Each row of a before or after table is a point. The points were changed in one or more steps. Then noise was added and the rows were shuffled. The steps act on how far a point lies along the listed directions, d1 being the first. What was done? A step turns or swaps two directions, mirrors them in a line or flattens them onto one, adds a multiple of one to another, or multiplies one. Angles are multiples of 10 degrees, from the lower direction toward the higher: turns from -170 to 170, lines from 10 to 170 but not 90. Use the fewest steps. Two steps may share a direction if one is a turn and the other turns, adds or multiplies; they go together, in the order done. Otherwise the lowest direction goes first.

Directions:
(1): [ 4.1 -2.7 -1.7]
(2): [-0.9 -3.6  3.6]
(3): [-3.1 -2.5 -3.3]
Before (14 x 3)
[[ 0.9  0.3  6.4]
 [-4.3 -0.3  0.2]
 [ 0.3 -0.9 -1.1]
 [-0.9 -2.9 -0.1]
 [ 1.5  5.7  5.5]
 [ 1.3 -0.7 -1.3]
 [ 2.2 -0.8 -3.4]
 [ 1.0 -1.9 -3.0]
 [ 0.9  3.4  3.1]
 [ 0.6 -3.8  0.6]
 [ 1.3  0.2  5.2]
 [-0.4  2.2  4.6]
 [ 0.9 -0.1 -0.5]
 [ 0.1  0.6 -0.3]]
After (14 x 3)
[[ 0.0  0.6 -0.2]
 [-3.9  2.9  7.4]
 [-6.0  8.5  6.3]
 [ 0.7  0.4  0.2]
 [-4.1  2.9  4.3]
 [ 1.4 -0.9 -1.0]
 [ 3.5 -1.8 -2.4]
 [ 2.1  0.1 -0.4]
 [-3.3  4.8  3.3]
 [ 1.2 -3.7 -0.3]
 [ 2.1 -3.3  1.4]
 [ 3.9  0.2 -1.9]
 [-2.4 -4.0 -3.0]
 [-2.9  2.5  6.7]]
Steps: multiply d3 by 1.6; turn d1 and d3 by -50 degrees

Directions:
(1): [ 1.4  1.2  4.2 -5.5  1.8  0.1]
(2): [-5.5 -2.6  0.4 -2.6 -3.1  0.2]
(3): [-3.1 -1.9  1.6  1.8  5.8 -1.2]
(4): [ 0.6 -1.4 -5.6 -3.7  2.3 -1.3]
(5): [-2.8  5.9 -0.9 -0.2  0.0 -3.3]
Before (14 x 6)
[[ -0.6   2.9   3.9  -2.4  -6.4   1.5]
 [ -0.2   1.6   2.3   4.6   0.6   0.2]
 [  1.6  -0.2   0.3   0.7   1.6   2.1]
 [ -2.9   0.6   1.8   2.5  -0.4  -0.8]
 [  2.6   2.6   4.7  -4.2   3.6   0.5]
 [ -0.1   1.5   2.7   1.1  -5.9  -0.6]
 [  0.1  -0.6  -3.6   0.2   2.5  -2.8]
 [ -0.3  -0.8   0.4   1.8  -1.4  -0.4]
 [ -1.2   0.2  -0.5  -0.3   1.5   1.1]
 [  1.2   3.2  13.0 -12.5   1.2   1.8]
 [  2.2  -3.2   2.9   2.3   1.2   1.9]
 [ -3.0  -2.6   2.8   2.9  -1.3   1.5]
 [ -1.4   1.8   1.3   2.4   1.7  -0.5]
 [  0.8  -3.6  -4.9  -1.7   1.5  -0.8]]
After (14 x 6)
[[ -0.9   0.7  -1.2  -0.8   1.5   0.8]
 [ -1.6   0.6   1.4   2.3   2.5   0.0]
 [  0.6   0.8  -6.0  -2.4  -0.9  -1.8]
 [ -0.4  -1.7   4.0   2.3  -4.3   0.7]
 [  1.6  -0.5  -0.4   0.3   1.6   1.7]
 [ -0.5   1.8  -3.1   0.4   0.9  -3.5]
 [ -0.2   0.2   6.3  -0.5  -4.8   2.8]
 [  0.3  -1.7   1.7   4.3   2.6   0.9]
 [ -0.4  -1.5   0.2   1.4  -1.1   0.1]
 [  3.4  -4.0  -0.5   0.6   2.0   2.2]
 [ -1.8  -5.2   0.9   1.2  -0.1   2.0]
 [  2.4   2.4   4.8  -4.1   4.0   0.7]
 [  2.2   0.4  13.0 -12.4   2.8   2.3]
 [ -2.3  -1.9   1.7   2.2   1.7  -0.3]]
Steps: turn d4 and d5 by 40 degrees; turn d3 and d4 by 30 degrees

Directions:
(1): [ 1.6 -2.5  6.9  3.4  0.8  1.3 -1.2 -0.9]
(2): [ 2.2  3.1 -1.4  1.8  1.6  6.2  2.8 -1.8]
(3): [ 5.7 -0.7 -1.0 -3.2  0.4 -0.7 -3.2 -4.0]
Before (8 x 8)
[[ 4.4 -2.0  6.5  2.8  1.7  1.8 -2.8 -3.3]
 [ 5.6  2.6  1.2  2.6  3.6  5.1 -0.5 -1.9]
 [ 6.7 -5.5  8.9  1.9  0.9  1.3 -4.3 -3.5]
 [-1.4  0.2 -2.4 -1.8  1.3 -2.3 -0.7  0.3]
 [-0.1  0.2 -3.0 -2.0 -1.5 -4.5 -1.2  1.6]
 [ 5.1  0.1 -3.2 -4.6 -1.1 -1.7 -2.8 -2.8]
 [ 1.5 -0.8  3.4  1.4  1.0  0.7 -0.5 -0.8]
 [ 2.6 -2.0  4.5  0.8  0.8  1.8 -2.1 -0.6]]
After (8 x 8)
[[ 2.5 -2.7  7.5  3.6  1.2  0.0 -3.0 -1.6]
 [ 0.5  1.0 -3.0 -1.8  2.3  0.1 -0.1 -0.9]
 [ 3.2  2.3 -4.2 -2.0 -0.4 -1.7 -0.6 -0.9]
 [ 5.4 -6.3 10.2  2.2  1.0  0.6 -4.6 -2.6]
 [ 0.9  1.1  5.0  5.8  3.1  3.9  0.7  1.6]
 [ 0.6 -1.3  3.7  1.5  0.6 -0.6 -1.1  0.0]
 [ 1.7 -2.4  4.9  1.2  0.3  0.7 -2.5  0.2]
 [ 6.4  2.0 -1.8 -1.0  0.2  4.6  0.3 -3.6]]
Steps: turn d2 and d3 by -50 degrees; turn d1 and d2 by -30 degrees

Directions:
(1): [-0.4  4.3 -4.7 -3.0  0.0 -1.7 -3.3  3.6  2.0]
(2): [ 3.3  2.9  1.4 -3.6 -0.1 -2.6  5.4  1.0 -3.1]
(3): [-6.2  1.5 -3.0 -1.1 -1.8  2.5  3.0 -1.8 -2.9]
(4): [ 1.8 -0.5 -1.9  1.3  2.0  5.7  3.6  4.3  1.9]
Before (11 x 9)
[[ -5.6   8.6 -11.0  -4.0  -1.0  -2.3  -4.9   4.4   3.7]
 [ -6.6  -2.3   0.9   0.8  -1.5   0.9   0.7  -4.6  -0.7]
 [ -4.4  -0.4   0.6  -0.4  -0.1   2.9   1.7  -3.2  -1.0]
 [  6.0   0.0   3.2   0.3   1.9  -0.2  -1.9   1.6   2.8]
 [ -3.7  -1.5  -1.2   3.0  -1.0   4.8   2.3  -3.5  -1.5]
 [ -3.4  -2.3   0.5   0.3  -1.3   5.0   2.8  -2.5  -3.0]
 [  0.9  -3.3   4.0   1.6   0.8   2.9   2.1  -1.2   2.8]
 [ -2.3  -3.5   2.3   3.7   0.5   1.4  -4.8   2.1   3.5]
 [ -2.2  -0.1  -1.3  -0.7  -0.7   1.7   1.9  -0.4  -1.8]
 [ -4.4  -0.3   0.7   1.1  -3.4  -1.6   2.7  -5.7  -4.0]
 [ -2.8   1.3   0.3  -0.6  -0.6  -0.1   0.7  -2.6  -2.3]]
After (11 x 9)
[[-2.9  4.6 -2.0 -3.2 -3.4 -1.9  2.0 -3.4 -4.1]
 [ 1.1  1.3  1.8 -1.1 -0.3  0.1  2.5 -2.3 -2.5]
 [ 0.3 -1.3  0.0  2.0  0.7  1.1 -6.2  0.5  3.8]
 [-0.1  0.6  2.2 -0.1 -3.0 -3.7  4.1 -4.4 -4.4]
 [-2.0  2.0  0.7 -3.7 -0.4 -1.4  2.2 -3.1 -2.6]
 [-1.5  2.9 -0.5 -4.9 -2.0 -2.5  0.2 -1.4 -4.1]
 [ 0.9  1.8 -4.4  1.6  2.8 10.0 10.9  7.0  1.6]
 [-2.8  1.2  0.5 -1.9 -1.3 -2.9 -4.2 -2.4  2.2]
 [ 0.4  0.7 -0.6 -2.0 -0.7 -1.8  2.6  0.0 -2.3]
 [-7.3 -1.4 -0.5  1.8 -1.9  2.5 -3.4  0.0  0.9]
 [-3.9  0.2  1.8 -2.0 -1.7 -1.6  4.3 -3.5 -2.7]]
Steps: swap d1 and d4; turn d2 and d3 by -60 degrees

Directions:
(1): [ 2.3  0.0 -2.4 -5.7  2.1  4.5  1.0 -2.1 -3.6 -2.2 -3.8 -1.4]
(2): [ 1.7  2.4 -5.2 -0.1 -1.4 -3.8 -3.5  4.5  0.8 -4.1 -2.6 -0.3]
(3): [ 4.7 -1.0 -1.5  4.6  2.9 -2.3  1.3  0.2 -6.0  1.1  1.9 -2.3]
(4): [ 2.5 -0.7 -0.3 -1.2 -0.7  1.8 -4.2  0.7 -2.6  1.0  2.7  7.9]
(5): [ 1.8 -5.6  1.6  3.7 -5.4  2.2  0.0 -0.4 -0.3 -2.9 -3.7  0.1]
Before (10 x 12)
[[ 3.8 -2.5 -2.1  1.0 -4.6  1.6 -3.1  1.6 -0.1 -0.4 -1.2  6.0]
 [-3.5  2.5  0.8 -3.7  2.4  0.0  2.0 -2.3  4.0  0.9 -1.2 -3.0]
 [-2.2 -3.7  4.2  9.5 -1.1 -1.4  4.2 -0.8  0.5  2.9  0.8 -0.9]
 [ 2.1 -4.5  4.1  1.5  1.8  4.1  1.1 -2.5 -2.5  4.6  0.9 -1.0]
 [ 2.7  2.0 -3.1  0.0 -0.2 -0.9  0.5  5.3 -3.8 -2.3 -1.0 -0.1]
 [-4.9  2.1  4.0  0.3  0.9 -1.1  4.7 -3.1  4.7  4.7  2.4 -2.7]
 [ 2.4  2.2 -1.8  2.0  3.0 -3.2 -0.1  1.5 -2.6  4.0  4.2  0.1]
 [ 2.1 -1.4  1.3  2.1  0.8  2.4  2.6 -3.9 -0.7 -0.4  2.0  0.8]
 [-3.2  1.6  0.3 -5.6  4.3  2.0  1.4 -2.8  2.4  0.3 -0.7 -1.5]
 [-1.0 -0.8  1.2 -1.6 -2.5  2.7 -3.3 -1.1  2.2 -2.4  3.4  5.2]]
After (10 x 12)
[[ 1.2 -1.4  3.0  3.1  1.6  2.5  3.3 -4.6  0.0  1.6  4.1  1.0]
 [-7.7 -0.9  6.2  2.6 -0.4  1.6  3.6 -2.0  5.9  4.3  1.8  2.0]
 [ 3.5  0.3 -3.8 -1.0 -2.9  0.7 -3.8  2.4 -0.1  0.1 -0.1  6.8]
 [-5.9  0.1  6.0 -3.0 -0.1  4.2  6.1 -5.9  5.1  3.5 -0.4 -2.8]
 [ 0.2 -0.1  0.5  3.9 -2.3 -3.1 -0.6  1.6  1.9  2.3  2.7  1.3]
 [ 2.9  2.6 -4.6  3.0 -1.6 -4.0 -0.9  7.6 -2.7 -2.8 -0.5 -0.1]
 [-0.1 -0.7 -0.1 -4.5 -1.1  4.7 -2.7 -2.5  0.4 -3.3  2.1  4.5]
 [ 0.5 -2.3  0.8 -2.1  4.5  2.9  3.1 -4.0 -2.2 -0.2 -1.6 -3.6]
 [ 0.8 -4.5  7.2  2.5  3.2  4.1  2.7 -3.8 -1.7  7.8  4.2 -0.2]
 [-0.7 -0.2  0.6 -2.5  2.7  1.8  3.8 -3.7  1.0 -0.2 -3.0 -4.4]]
Steps: turn d1 and d3 by 60 degrees; multiply d3 by 1.3; multiply d2 by 1.6; flatten d4 and d5 onto the line at 10 degrees

Directions:
(1): [ 1.0 -0.7  2.0  2.0  5.7 -2.6 -2.2  5.9  4.0 -3.3  2.4 -0.5 -0.9  1.7]
(2): [ 5.5  2.5 -2.7  0.2 -1.9  3.7  4.0  4.3 -0.6 -1.4 -2.1  1.3 -1.6  4.4]
(3): [-5.5  2.3 -1.7 -0.1 -0.9  0.2 -2.2  1.3  5.4  3.1 -5.3  1.5 -1.0  3.1]
(4): [ 0.2  5.7  0.4  3.2 -0.3 -1.0  0.8  2.9 -0.7  3.2  0.6  0.0 -4.3 -6.6]
Before (13 x 14)
[[-6.0 -2.0 -3.3 -4.1 -6.5  4.8  2.2 -4.5  2.9  0.5 -8.8  3.7  2.9 11.0]
 [-2.9 -1.7 -0.6  1.1  3.2 -2.8 -2.7  0.9  2.9  0.9 -2.5 -0.2 -0.7  2.2]
 [ 0.4  2.5 -2.4  2.2 -1.4 -0.8 -2.6  1.6 -0.1 -0.8 -0.1 -0.1 -1.4  0.1]
 [-2.1  5.8  0.7  1.4  0.2 -0.8  0.1  1.4  0.2  4.7 -1.3  0.7 -1.0 -3.1]
 [-2.5  6.3 -0.2  3.3  0.4 -1.7 -0.1  1.7  0.9  1.8 -2.8 -0.4 -3.1  1.0]
 [-1.2  4.8  1.3  2.2 -2.1 -2.8 -2.8 -0.5  1.0  4.8  0.8 -0.1 -4.3 -6.0]
 [ 1.4  0.7  1.9  0.6  1.8 -1.2 -0.7  0.0 -1.3 -1.2  4.4 -1.6  0.6 -6.1]
 [-1.3  1.8 -0.1  2.0 -0.5 -0.9  0.5  1.4 -0.7  1.8  2.3  0.2 -1.1 -4.3]
 [-3.5  0.4 -7.2 -3.2 -4.9  6.1  3.1  0.7  1.2  2.9 -8.1  3.5  1.0 10.6]
 [-2.9  0.0  2.2  0.0  0.9 -2.8 -3.4 -0.9  4.3  3.5  2.0  0.4 -0.6 -4.0]
 [-0.7 -1.7 -2.5 -2.4 -2.8  4.1  1.4  3.1  3.6  1.9 -7.8  1.0  1.5  9.5]
 [-1.1  1.3 -2.3 -0.3  0.9  0.4  0.3  2.5  2.6  1.3 -1.3  1.9  0.4  4.5]
 [ 0.2  2.0  0.2  2.9  0.1 -0.6  0.1  1.0  0.8  0.9  1.4  0.4 -3.6 -2.4]]
After (13 x 14)
[[-1.6 -2.8 -0.3 -0.3 -0.3  0.3 -1.2 -2.9  1.7 -0.9 -0.3  0.2  0.2  3.0]
 [-3.0  2.9 -2.1  0.0 -1.0 -0.4  0.3 -0.8 -0.1  4.6 -0.8  1.3 -0.5 -1.3]
 [ 1.6 -3.7  1.5 -1.9  2.4 -0.2 -1.5 -0.6  0.8 -4.0  3.2 -1.3  3.7  1.0]
 [-0.5 -2.8  0.6 -1.8  0.0 -0.7 -4.0  0.0  5.5 -2.0 -1.6  0.6  1.2  7.8]
 [-3.7  0.2 -0.4  2.0  2.6 -3.6 -2.5  0.4  1.4  2.9 -2.0 -0.3 -2.3 -1.8]
 [-0.6 11.0 -1.9  4.6 -4.8  2.8  5.3  6.7  0.5  4.6 -5.0  3.6 -8.1 -3.2]
 [-2.6 -0.1 -0.4 -1.9  1.1  0.2 -1.2  0.4  3.1  0.8 -3.0  1.2  3.2  6.4]
 [-2.1  5.6 -1.5  1.1 -5.1  2.3  2.7  2.0 -0.5  8.6 -5.6  0.3 -3.6 -4.7]
 [-4.6  1.6 -0.7  0.3 -0.3 -1.0 -1.2 -2.7  1.5  0.6 -3.9 -0.5  0.4  5.3]
 [-1.4  0.0 -2.4  0.6 -2.1 -0.8 -3.7 -1.3 -0.4 -0.8 -0.7  0.0  0.4  1.6]
 [-1.6 -3.3 -0.6 -0.8  0.1  0.1 -0.2  0.4  1.6 -1.7  0.9  0.3  2.4  3.5]
 [-1.2 -1.8  1.9 -0.3  3.0 -2.3 -3.2  2.2  6.3  0.4  1.1  0.6  0.1  1.7]
 [-2.3  8.7 -6.3  1.7 -5.5  4.7  4.8  3.3 -1.6  7.6 -5.5  2.6 -5.3 -1.6]]
Steps: mirror d1 and d2 in the line at 130 degrees; mirror d3 and d4 in the line at 10 degrees
